Every row gives one point. Before rounding, the points of a table are all equally far from one centre. They may lie mostly on one side of it. Write the centre, to within rounding.

Points (8 x 2):
[[ 0.36  0.07]
 [-0.83 -0.24]
 [ 0.25  0.38]
 [-0.83 -0.22]
 [-0.25 -0.60]
 [-0.32 -0.60]
 [ 0.12 -0.47]
 [-0.32 -0.60]]
Centre: [-0.26  0.02]

Points (11 x 8):
[[ 0.20  0.39  0.39  0.05  0.34 -0.11  0.25  0.18]
 [ 0.58  0.29  0.26  0.03 -0.48  0.24 -0.42 -0.41]
 [-0.13 -0.57  0.97  0.18 -0.01  0.10 -0.67 -0.57]
 [ 0.18  0.40  0.46  0.68  0.12 -0.04 -0.67 -0.23]
 [ 0.40  0.24  0.47  0.46 -0.50  0.22  0.08 -0.46]
 [ 0.17  0.46  0.52 -0.45  0.09 -0.17 -0.93 -0.83]
 [-0.37  0.00  0.62  0.49  0.05  0.20  0.32 -0.78]
 [-0.29  0.34  0.69  0.37 -0.46  0.61 -0.20 -0.49]
 [-0.49  0.07  0.58  0.03 -1.02  0.38 -0.26 -0.87]
 [ 0.30 -0.21  0.72 -0.21 -0.26  0.42  0.03 -0.27]
 [-0.83  0.34  0.56  0.15 -0.87  0.35  0.23 -0.31]]
Centre: [-0.36  0.12  0.45 -0.08 -0.34 -0.46 -0.26 -0.32]

Points (19 x 14):
[[ 0.10 -0.38  0.37  0.32  0.24  0.24  0.61 -1.14  0.58  0.51  0.16  0.76
   0.52  0.30]
 [ 0.03 -0.70  0.30  0.59 -0.20 -0.36  1.00 -0.26  0.29  0.62 -0.16  0.29
   0.17  0.44]
 [ 0.42 -0.30  0.28  0.38  0.42  0.06  0.15 -0.85  0.17  0.65 -0.12  0.85
  -0.03  0.13]
 [-0.09 -0.59  0.58  0.33  0.16 -0.19  0.16 -0.75  0.34  0.30  0.05  1.03
   0.02  0.04]
 [-0.05 -0.36  0.36  0.35 -0.12 -0.63  0.58 -0.51  0.35  0.24 -0.03  1.05
  -0.02  0.43]
 [ 0.21 -0.81 -0.01  0.18 -0.28 -0.10  0.48 -0.65  0.56  0.40  0.10  0.89
  -0.28  0.73]
 [-0.10 -0.52  0.02  0.62  0.12 -0.20  0.83 -0.14  0.27  0.25 -0.16  0.76
   0.06  0.31]
 [ 0.13  0.31  0.08  0.10  0.51  0.10  0.49 -0.73  0.20  0.67 -0.06  0.96
  -0.47 -0.07]
 [-0.13 -0.53  0.08  0.33  0.23  0.19  0.70 -0.27  0.83  0.19 -0.24  0.39
  -0.10 -0.47]
 [-0.16 -0.48  0.66  0.44  0.11 -0.36  0.24 -0.59  0.26  0.39 -0.17  0.93
  -0.04  0.18]
 [ 0.20 -0.44  0.52  0.42 -0.03 -0.10  0.12 -0.80  0.48  0.43 -0.36  0.88
   0.26  0.18]
 [ 0.30 -0.20  0.25  0.46  0.19  0.01  0.88 -0.43  0.23  0.65 -0.52  0.73
   0.00  0.19]
 [ 0.14 -0.35 -0.13  0.38 -0.04 -0.12  0.72 -0.90 -0.05  0.37 -0.16  0.68
  -0.23 -0.03]
 [-0.15 -0.49 -0.41  0.40  0.22 -0.19  0.33 -0.84  0.64  0.44 -0.17  0.51
  -0.20  0.30]
 [ 0.18 -0.21  0.23  0.75  0.20 -0.46  0.65 -0.75  0.32  0.47  0.09  0.58
   0.22  0.17]
 [-0.02 -0.45  0.35  0.40  0.34 -0.19  0.85 -0.95  0.11  0.27  0.22  0.57
  -0.11  0.33]
 [ 0.79 -0.52  0.32  0.27 -0.18 -0.01  0.69 -0.71  0.25  0.39 -0.05  0.64
   0.02  0.64]
 [ 0.53 -0.24  0.17  0.11  0.38 -0.02  0.72 -1.07 -0.02  0.72  0.04  0.62
   0.12  0.36]
 [ 0.02 -0.74  0.17  0.25  0.38 -0.17  0.14 -0.92  0.32  0.38  0.02  0.66
   0.44  0.07]]
Centre: [-0.07  0.02  0.22 -0.28 -0.20  0.11  0.32 -0.23  0.37  0.57  0.30  0.19
  0.11  0.23]
